Each point is reached from the start by the listed moves, each made once or not at all, plus a little noise. Is the number of moves made odd or even? Then give how often each move was made.
(in the rows, 128 means zero)

Moves:
(1): [143  93  86]
(2): [206 175 119]
(3): [157  98 197]
Start: [115 115 148]
Points:
[126  80 103] -> odd (1, 0, 0)
[211 129  91] -> even (1, 1, 0)
[114 113 146] -> even (0, 0, 0)

Moves:
(1): [185 112 140 134 103 115 157 111  99 137 116 110 123]
(2): [123 176 142  91 112 171 115 118  87 120 118 131 145]
(3): [ 92 112 173 137 119 126 149 146 127 140 121 137 118]
(4): [128 144 119 154 152 124 134 144  96 114 123 112 148]
(5): [158 132 109 104 170 109 142 145  93 139 142 177  95]
(6): [136 112 132 158 123 166 137 119 120 117 153 142 116]
(7): [117 150 106  99 101 131 195 128 133 107 122 142 113]
(8): [126 126 127 116 127 152 118 175 130 128 105 119  96]
(9): [151 154 158 141 138 121 131 128 169 125 127 123 128]
(10): [118 147 104 158 134 137 141 130 126 170 129 141 139]
(11): [137 123 130 127 130 131 122 159 124 145 188 101 121]
Start: [148 127 137 109 127 102 127 122 119 151 114 162 148]
Points:
[177 189 218  59  61 151 217 187  89 159 117 129 100] -> odd (1, 1, 1, 0, 0, 0, 1, 1, 1, 0, 1)
[163 156 185 116  84 140 169 144  45 223 148 138 153] -> odd (1, 1, 1, 0, 0, 0, 0, 0, 0, 1, 1)
[148 193 127  89 103 214 182 199  38 119 157 140 123] -> even (0, 1, 0, 1, 0, 1, 1, 1, 0, 0, 1)
[219 150 179 195 171 104 219 144  53 200 127 208 124] -> odd (1, 0, 1, 1, 1, 1, 0, 0, 1, 1, 0)
[197 239 134 117 194 130 142 181  48 195 173 175 159] -> even (0, 1, 0, 1, 1, 0, 0, 0, 1, 1, 1)
[229 184 104  81 105 174 242 138   7 192 186 214 112] -> odd (1, 1, 0, 0, 1, 1, 1, 0, 0, 1, 1)
[136 159  94  99 108 142 192 203 121 189 143 153 110] -> even (0, 0, 0, 0, 0, 0, 1, 1, 0, 1, 1)

Moves:
(1): [178 123 109 122 125 147 150 124 138 137 128  95 126 117 106 117 122 119
 121 148 130 128 113 130 132]
(2): [126 169 142 133 118 117 143 130 148 120 127 113 135 112 144 146 120 123
 119 138 143 123 151 129 132]
(3): [138 105 189 120 157 127 132 120 129 139 133 128 123 117 134 117 112 131
 118 118 132 118 130 133 137]
(4): [128 135 130 171 141 131 126 122 123 123 112 150 109 137 113 106 138 154
 118 131 126 124 132 130 127]
(5): [138 133 116 121 159 106 134 135 126 109 122 131 131 131 122 119 140 131
 112 109 137 132 123 136 101]
(6): [117 143 127 114 144 158 127 117 128 113 125 124 126 130 132 131 123 120
 125 123 131 138 130 130 121]
(7): [125 126 142 118 126 130 152 129 124 113 128 138 131 131 129 131 122 140
 123 138 107 117 128 132 134]
(8): [118 127 131 136 114 123 140 160 120 116 130 125 118 113 130 126 132 129
 136 122 147 145 118 130 125]
(9): [125 116 134 119 124 124 145 108 180 108 122 141 128 125 109 134 147 138
 158 128 125 144 116 112 135]
(10): [109 137 113 124 144 125 141 127 133 154 144 133 139 117 115 131 132 123
 126 113 124 131 150 122 120]
(11): [156 115 123 152 130 137 132 135 130 117 173 127 120 138 161 138 134 116
 134 136 105 143 132 134 128]
(12): [148 142 133 106 121 133 130 128 131 131 131 169 145 131 129 121 133 121
 129 133 133 141 143 130 142]
(13): [117 121 132 133 138 126 129 137 122 130 129 116 160 152 116 123 129 120
 129 120 136 149 121 142 131]
(14): [128 137 132 129 151 120 136 140 131 144 120 132 111 152 138 133 141 122
 134 138 146 115 120 124 126]
(15): [138 106 114 138 136 125 138 147 131 129 125 139 144 118 160 122 133 126
 116 119 119 124 124 120 138]
(16): [142 114 139 130 130 132 129 139 125 135 122 137 114 122 114 168 136 125
 130 124 131 143 148 129 122]
(17): [129 127 146 134 124 135 129 112 101 118 127 139 136 116 133 138 169 121
 126 138 135 124 133 143 148]
(18): [135 138 120 108 121 147 119 138 131 134 141 113 143 141 122 145 146 190
 132 119 134 133 134 148 120]
(19): [160 128 130 133 133 121 140 122 117 121 118 129 147 138 141 132 124 134
 176 111 142 120 142 134 125]
(20): [115 112 133 125 143 123 120 131 132 135 140 128 141 124 137 124 112 135
 131 161 151 122 135 136 117]
(21): [119 106 129 137 122 118 143  96 109 122 146 139 143 141 124 124 130 128
 104 118 164 139 125  98 142]
(22): [130 132 127 114 147 129 131 106 102 147 112 111 118 138 140 117 118 126
 128 154 100 186 114 145 136]
(23): [116 115 137 123 116 138 138 111 143 117 121 108 126 137 131  87 143 141
 111 145 133 132 183 135 109]
(24): [119 123 121 123 119 135 138 125 142 131 139 131 117 133 146 140 127 125
 120 126 143 118 124 163 128]
Start: [120 119 129 136 112 102 121 139 105 126 154 130 119 131  95 150 119 114
 128 120 149 115 140 142 149]
Points:
[157 144 218 133 176  97 199 115  96 162 137 177 149 146 105 180 100 129
 137 118 160 179 213 222 174] -> odd (0, 1, 1, 1, 0, 0, 1, 0, 0, 1, 0, 1, 1, 0, 0, 1, 0, 0, 1, 0, 0, 1, 0, 1)
[174 176 154 137 132 156 210  95 133  90 101  74 108 151  97 127 209 196
 179 179 209 190 189 196 147] -> even (1, 1, 0, 1, 0, 1, 0, 1, 1, 0, 0, 0, 0, 1, 0, 0, 1, 1, 1, 0, 0, 1, 1, 0)
[150  64 196 116 177 125 223 131 142 161 160 164 122 122  51 142 117 135
 133 173 168 218 145 212 174] -> odd (1, 0, 1, 1, 0, 0, 1, 1, 1, 1, 0, 1, 1, 0, 0, 1, 0, 0, 0, 1, 0, 1, 0, 1)
[202 147  97 121 193  88 205 129 158 140 138 136 220 147  85 122 154 188
 159 138 184 209 174 190 142] -> odd (1, 1, 0, 1, 1, 0, 0, 0, 1, 1, 0, 1, 1, 0, 1, 0, 0, 1, 1, 1, 0, 1, 0, 0)
[205  71  80 150 191 107 196 133 107 104 207 124 146 174 184 150 123  93
 123 131 235 118 129 168 127] -> even (1, 0, 0, 0, 1, 1, 0, 0, 0, 0, 1, 0, 0, 1, 1, 0, 0, 0, 1, 1, 1, 0, 0, 1)
[ 91  84 176 162 132 128 215  61 131 109 214 132 158 172 110 182 203 199
  97 189 184 221 243 219 161] -> odd (0, 1, 0, 1, 0, 0, 1, 0, 1, 1, 1, 0, 1, 0, 0, 1, 1, 1, 0, 1, 1, 1, 1, 1)
[162  86 157  93 190 167 158 151 104 178 220 147 154 158 156 191 136 128
 108 100 128 230 180 231 163] -> odd (0, 0, 1, 0, 0, 1, 0, 0, 0, 1, 1, 1, 1, 0, 1, 1, 0, 1, 0, 0, 0, 1, 0, 1)
[242  50 134 188 116 117 249 131  73  53 183 195 134 143 144 126 212 133
  91 126 204 156 218 192 162] -> even (1, 0, 0, 1, 1, 0, 1, 1, 0, 0, 1, 1, 0, 0, 1, 1, 1, 0, 1, 0, 1, 0, 1, 1)

Moves:
(1): [143 121 132 123 131 146 138 150 145 128 135 111 119 134 137 127 128 120
 135 127 134 171 135 144 134]
(2): [120 177 127 114 154 130 127 112 143 144 128 134 102 142 138 147 147 144
 104 123 147 156 119 139 121]
(3): [122 133 159 136 133 129 118 131 136 129 108 153 129 143 118 130 134 129
 125 106 157 112 128 112 135]
(4): [122 130 126 194 140 132 118 105 128 144 143 143 114 141 101 141 109 125
 131 130 136 124 120 156 128]
(5): [124 119 129 127 156 119 118 107 127 130 136 113 124 127 124 123 140 135
 130 128 127 121 112 123 138]
(6): [135 137 111 119 140 147 121 117 138 126 134 142 138 118 137 125 135 124
 127 143 134 127 126 138 116]
(7): [147 137 121 127 141 124 151 136 116 151 131 140 131 132 128 127 128 117
 133 127 118 100 138 123 131]
(8): [135 123 129 140 125 134 119 145 123 133 142 120 121 150 149 121 142 131
 135 126 135 119 149 128 119]
(9): [104 143 116 118 151 140 121 149 137  97 149 128  95 127 113 129 108  93
 124 109 119 118 123 116 106]
(10): [128 120 136 112 132 109 106 112 122 151 144 141 110 126 143 128 125 107
 143 127 125 138 131 113 154]
(11): [140 118 159 117 117 132 151 121 121 113 156 127 102 134 111 147 106 142
 138 148 145 121 110 138 120]
(12): [144 154 126 116 134 104 108 118 116 123 123 157 134 160 118 124 125 125
 155 132 114 114 143 163 142]
(13): [152 133 134 147 108 117 107 125 139 131 151 140 137 129 106 137 131 135
 116 137 109 128 129 111 138]
(14): [145 148 143 132  82 124 119 117 139 135 108 133 131 166 125 116 127 136
 155 108  90 144  97 127 125]
(15): [108 126 134 136 138 113 129 121 149 114 135 117 151 140 149 128  97 135
 132 124 120 132 141 132 140]
(16): [134 128 130 125 148 130 115 133 121 132 108 145 116 115 145 155 122 132
 134 116 108 134 127 135 121]
(17): [147 121 132 129 118 131 131 115 134 127 126 113 112 123 150 123 158 103
 124 118 112 120 130 142 122]
(18): [134 116 136 137 123 113 130 132 137 115 128 142 110 116 124 112 134 142
 133 129 135 124 123 124 119]
(19): [140 143 124 126 119 111 121 119 125 132 127 117 134 126 118 114 124 127
 166 118 133 120 136 134 123]
(20): [109 135 141 121 152 126 127 122 129 140 125 122 141 129 128 131 137 118
 127 142 127 135 131 142 118]
(21): [120 125  95 118 120 128 149 104 134 139 126 127 128 152 119 147 137 119
 141 121 140 143 141 111 116]
(22): [121 122 130 134 130 144 149 114 112 112 144 149 147 110 136 114 143 145
 131  97 106 148 131 126 117]
(23): [117 135 118 137 132 160 119 103 138 117 119 106 117 130 126  99 134 143
 139 120 112 135 159 115 120]
(24): [115 107 117 135 128 118 130 114 143 150 132 137 121 135 120 131 120 147
 126 102 133 119 129 156 110]
Start: [142 146 129 118 115 130 125 128 128 138 123 149 154 118 153 174 139 159
 117 162 138 108 128 108 102]
Points:
[139 139 143 169 209 129  94   7 158 194 182 191  39 174  93 227 133 112
 158  96 114  64 140 109  66] -> even (0, 0, 1, 1, 1, 0, 1, 0, 1, 1, 1, 0, 1, 0, 0, 1, 1, 0, 0, 1, 1, 0, 1, 1)
[181 189 138 158 173 165 128  76 164 126 177 178  57 213 111 155 154 103
 232 135 166  73 203 172  33] -> odd (1, 0, 1, 1, 0, 1, 1, 1, 1, 0, 1, 1, 0, 0, 0, 0, 1, 1, 1, 1, 1, 0, 1, 0)
[153 158 181 111 163 121  85  68 153 175 164 182  61 136 120 187 130 119
 177  96  99  51 166 109  67] -> even (0, 0, 1, 0, 0, 0, 1, 0, 1, 1, 1, 0, 1, 0, 0, 1, 1, 0, 1, 1, 0, 0, 1, 1)

Moves:
(1): [122 132 122 138 133 133 129 133 134 127 112 127 120 135 124 124 126 122
 119 121 124 129 139 132 129]
(2): [125 133 116 129 133 122 144 131 123 125 111 165 129 125 123 108 120 129
 129 133 111 125 132 123 139]
(3): [144 135 150 130 123 131 110 119 133 141 135 124 117 125 128 129 138 108
 105 140 126 147 121 123 142]
(4): [113 129 117 137 127 137 121 128 133 110 130 129 154 114 115 127 120 136
 145 130 134  96 148  94 116]
(5): [115 142 131 128 126 127 121 128 115 126 130 118 134 121 145 141 119 124
 121 136 139 123 117 119 133]
(6): [132 129 129 121 136 158 135 125 120 136 133 135 122 125 136 140 113 130
 117 131 126 119 124 128 126]
(7): [124 140 145 130 140 140 134 136 108 132 153 125 138 135 125 123 132 139
 127 136 135 133 115 140 119]
(8): [132  98 121 113 113 102 125 145 128 107 122 138 121 137 118 135 123 126
 117 116 133 126 115 130 131]
(9): [106  95 176 140 124 129 144 156 121 135  96 138 143 104 132 111 143 138
 136 144 143 128 159 135 132]
(10): [134 134 127 136 145 138 128 129 142 152 120 110 149 145 139 116 132 138
 122 157 131 148 108 108 122]
(11): [146 138 133 146 149 125 141 126 121 102 138 113 117 125 111 139 130 135
 132 118 155 110 117 120 131]
(12): [119 117 143 131 133 129 141 117 113 134 132 125 127 137 122 131 114 135
 123 119 129 141 133 117 122]
(13): [132 124 126 138 115 128 146 129 121 126 140 124 131 113 127 141 142 103
 135 136 131 129 117 132 130]
(14): [120 124 117 132 139 124 138 115 146 117 134 124 124 109 139 144 135 136
 118 142 125 124 131 125 137]
(15): [138 139 129 143 134 137 122 135 120 124 149 139 134 140 131 138 136 133
 122 101 127 132 130 125 130]
(16): [103 127 127 139 127 124 108 130 122 127  97 140 134 126 119 151 136 142
 144 140 118 132 126 123 114]
(17): [101 114 139 141 109 135 129 125 143 135 116 118 131 117 135 130 142 136
 126 125 122 121 118 131 130]
(18): [132 125 124 130 140 122 139 128 125 129 123 131 141 130 118 140 130 123
 123 118 105 109 120 132 129]
(19): [131 119 147 139 137 123 145 128 116 131 137 139 123 141 128 123 140 125
 149 135 119 118 142 157 156]
(20): [135 132 127 126 130 134 139 133 128 114 132 123 116 129 138 111 114 133
 126 131 114 118 121 125 113]
(21): [140 127 120 116 130 149 135 131  99 119 138 128 139 119 129 128 150 121
 132 152 113 145 138 117 152]
(22): [120 128 126 132 134 139 128 104 123 125 119 137 145 129 132 129 127 115
 137 145 123 135 120 138 123]
(23): [115 119 127 115 147 129 122 133 119 136 134 134 110 130 130 120 131 107
 125 107 115 136 121 129 153]
(24): [140 124 117 138 131 120 128 125 117 137 131 123 128 120 128 120 112 142
 115 132 132 119 124 132 123]
Start: [115 119 127 117 142 125 123 141 120 133 150 124 165 126 131 136 145 137
 129 141 117 165 139 122 131]
Points:
[ 73  80 157 158 190 152 145 162  86  80 116 126 249  89 111 162 195 183
 161 243 147 163 137  73 127] -> even (0, 0, 0, 1, 0, 0, 1, 1, 1, 1, 1, 0, 0, 1, 0, 1, 0, 0, 0, 0, 1, 1, 0, 0)
[ 38  47 168 182 135 139 178 177  93  90  71 166 186  76  86 167 146 161
 145 147 134 113 159  79 122] -> odd (1, 1, 0, 1, 0, 1, 0, 1, 1, 0, 1, 1, 1, 0, 0, 1, 1, 0, 0, 0, 0, 0, 0, 0)
[ 75 138 133 181 205 153 133 120  88 114 186 102 166 106 154 164 155 146
  91 126 134 149  91 135 158] -> even (1, 0, 0, 0, 1, 0, 1, 0, 0, 0, 1, 0, 0, 1, 1, 0, 1, 0, 0, 0, 0, 1, 1, 1)
[ 85  55 126 155 165 107 168 169  94 111 119 193 171  87 136 126 160 109
 102 141 101 169 147 144 178] -> even (1, 1, 0, 0, 0, 0, 0, 1, 1, 0, 0, 0, 1, 1, 1, 0, 0, 0, 0, 0, 0, 1, 1, 1)
[ 63  63 149 171 131 125 183 130 119 137 101 158 200  46 151 123 169 141
 130 203 107 151 145 142 148] -> odd (0, 1, 0, 0, 0, 0, 0, 0, 1, 0, 0, 0, 1, 1, 0, 0, 1, 0, 0, 0, 0, 1, 0, 1)
[ 72 116 131 149 189 180 138 144  34  93 175 202 192 102 133 190 183  84
 124 197  70 167 127 110 211] -> even (1, 1, 1, 1, 1, 1, 1, 1, 0, 0, 0, 0, 1, 1, 1, 1, 0, 0, 1, 0, 1, 1, 1, 0)
[111  85 180 184 204 140 181 147  99 103 223 100 180 132 117 166 183 129
 105 134  99 133  76  91 172] -> odd (0, 0, 1, 1, 0, 0, 1, 1, 0, 1, 1, 1, 1, 1, 1, 0, 1, 1, 1, 1, 0, 0, 1, 0)
[149  70 144 115 176 146 172 147  45 167 175 160 154 135 132 120 150  93
  90 191  77 210 107 110 221] -> odd (0, 1, 1, 0, 0, 1, 0, 1, 0, 1, 0, 1, 1, 0, 0, 0, 0, 0, 1, 0, 1, 0, 1, 1)

Moves:
(1): [139  93 142 126 113 135 144 130 145 143 110 100 116 114 133 131 144 128
 133 121 149 106 158 139 132 118]
(2): [118 143 154 137 143 143 134 132 124 118 132 135 109 100 123 123 123 106
 122 138 129 123 118 112 103 135]
(3): [121 110 105 126 147 124  92 114 111 126 126 133  91 121 129 103 128 130
 149 137 127 115 110 116 119 101]
(4): [124 132 131 120  85 124 116 125 145 139 139 145 124 136 127 138 145 138
 134 142 125  99 129 119 119 140]
(5): [151 116 127 113 161  96 145 152 126 123 101 119 126 115 137 112 128 130
 141 125 124 131 117 120 131 138]
(6): [125 133 142 137 139 124 135 136 128 147 127 134 129 123 128 122 115 123
 131 133 132 143 151 115 132 117]
(7): [124 135 122 105 135 105 121 128 134 148 121 131 133 129 107 113 126 125
 105 109  91 140 129 128 142 127]
(8): [122 129 117 134 130  94 132 137 111 140 118 109 138 129 129 152 104 122
 113 118 137 144 125 118 121 130]
(9): [107 158 121 127 136 147 148 149 129 143 140 113 136 141 143 145 137 113
 154 118 136  93 124 135 111 129]
(10): [120 124 134 149 159 126 115 118 122 107 116 143 136 151 139 122 143 159
 100 148 110 118 129 105 104 102]
(11): [109 116 109 126 119 102 122 117 137 121 167 127 150 133 105 119 129 149
 173 137 141 147 121 118 128 112]
(12): [169 136 150 132 114 113 109 121 141 135 133 126 111 132 118 146 138 119
  97 112 135 149  87 113 107 117]
(13): [144 125 111 132 126 130 142 115 144 133 131 115 130 131 121 141 103 136
 119 132 107 124 110 113 131 119]
(14): [121 134 143 142 101 124 129 133 124 133 128 137 134 131 143 120 134 139
 153 139 128 130 138 136 103 126]
(15): [124 154 135  98 122 128 124 121 132  93 125 131 100 121 123 132 140 122
 130 119 115 148 146 114 154 131]
(16): [140 148 121 114 133 130 119 149 124 125 129 109 130 131  94 117 128 123
 121 124 125 139 151 121 118 123]
(17): [119 131 139 139 145 146 126 129 113 122 142 129 122 123 109 144 120 133
 126 118 125 116 106 142 127 121]
(18): [110 101 152 111 134 151 145 132 138 172 134 162 164 140 124 130 116 156
 144 124 101 156 118  96 121 141]
(19): [133 118 123 129 142 127 141 126 125 125 136 132 126 135 128 126 110 129
 129 111 114 125 135 137 130 135]
(20): [152 126  89 113 109 133 139 125 117 125 138 140 119 128 134 128 135 123
 142 123 128 139 137 135 111 109]
(21): [139 140 152  94 148 146 142  92 143 107 150 110 124 102 157 130 134 145
 138 144 123 120 129 144 142 125]
(22): [122 126 118 131 118 131 107 125 137 135  97 146 118 128 117 150 142 124
 146 147 123 153 140 123 143 139]
(23): [125 150 117 144 104 135 137 132 137 129 147 105 117 109 128 114 117 129
 116 136 120 126 145 116 140 154]
(24): [108 144 111 139 129 124 151 136 143 141 136 128 105 133 129 144 124 150
 134 143 129 142 127 132 125 108]
Start: [112 146 124 119 111 122 151 109 126 138 114 142 141 124 118 143 117 124
 121 140 129 147 133 140 147 135]
Points:
[133 117 124  94 100 132 226  86 206 198 158 167 131 149 135 219 155 249
 236 174  78 143  94  95  66  68] -> even (1, 0, 0, 1, 1, 0, 0, 0, 1, 1, 1, 1, 1, 1, 0, 0, 1, 1, 1, 1, 1, 1, 0, 1)
[142 175 102  89  77  57 171 139 161 185 131 128  75 123  87 155  71 184
 136 139  51 211 107  27 102 133] -> odd (0, 0, 1, 1, 1, 0, 0, 1, 0, 0, 0, 1, 1, 1, 1, 1, 0, 1, 1, 0, 0, 0, 1, 1)
[156 164 141  97 195  78 159  66 151 134 193 103  71  41  73 103  52 143
 134 137  59 173  54  77 142 102] -> even (0, 1, 1, 0, 1, 1, 1, 0, 0, 0, 1, 1, 1, 0, 0, 0, 1, 0, 1, 0, 1, 0, 1, 0)
[ 54 186 126 156 130 114 149 140 138 237 164 152 116 130  41 205  68 157
 212 169 107 228  62  38  42  60] -> even (0, 1, 1, 0, 0, 1, 0, 1, 1, 0, 1, 1, 1, 1, 0, 1, 1, 1, 0, 0, 0, 1, 0, 1)
[130 135 136  76 123  93 172 102 166 140 123  80 123  58  65 193 106 153
 178 177 129 141 129 101 131 129] -> odd (1, 1, 0, 1, 1, 0, 0, 1, 0, 0, 1, 0, 1, 0, 0, 1, 1, 0, 0, 0, 1, 1, 0, 0)
[ 76 115  63  77 100 131 195  70 149 223 178 112 141  94 106 167  78 185
 241 136  60 160 140 116 125 104] -> odd (1, 0, 1, 0, 0, 0, 1, 1, 1, 0, 1, 0, 1, 1, 0, 0, 1, 1, 1, 1, 1, 1, 1, 0)
[137 141 157  47 104 121 126 155 173 213  68 152  75 116  84 161 173 120
 188 133 112 169 154  43 127 124] -> odd (1, 0, 1, 1, 1, 1, 0, 0, 1, 0, 0, 1, 0, 0, 1, 1, 0, 1, 0, 0, 0, 1, 0, 0)
[ 90 237 154 177 127  95 186 173 155 154 197 130 107 127  79 142 116 174
 159 170 109 136 115  68  34 101] -> even (0, 1, 0, 1, 1, 1, 0, 0, 1, 1, 1, 1, 0, 1, 0, 1, 1, 0, 1, 0, 0, 0, 1, 1)
[ 99 152 109 153 108 114 134 100 158 236 123 168 126 164 112 194  82 165
 117 165  56 156 101   8  89 125] -> even (0, 0, 1, 1, 0, 1, 0, 1, 1, 1, 0, 1, 1, 0, 0, 0, 0, 1, 1, 0, 0, 1, 1, 0)
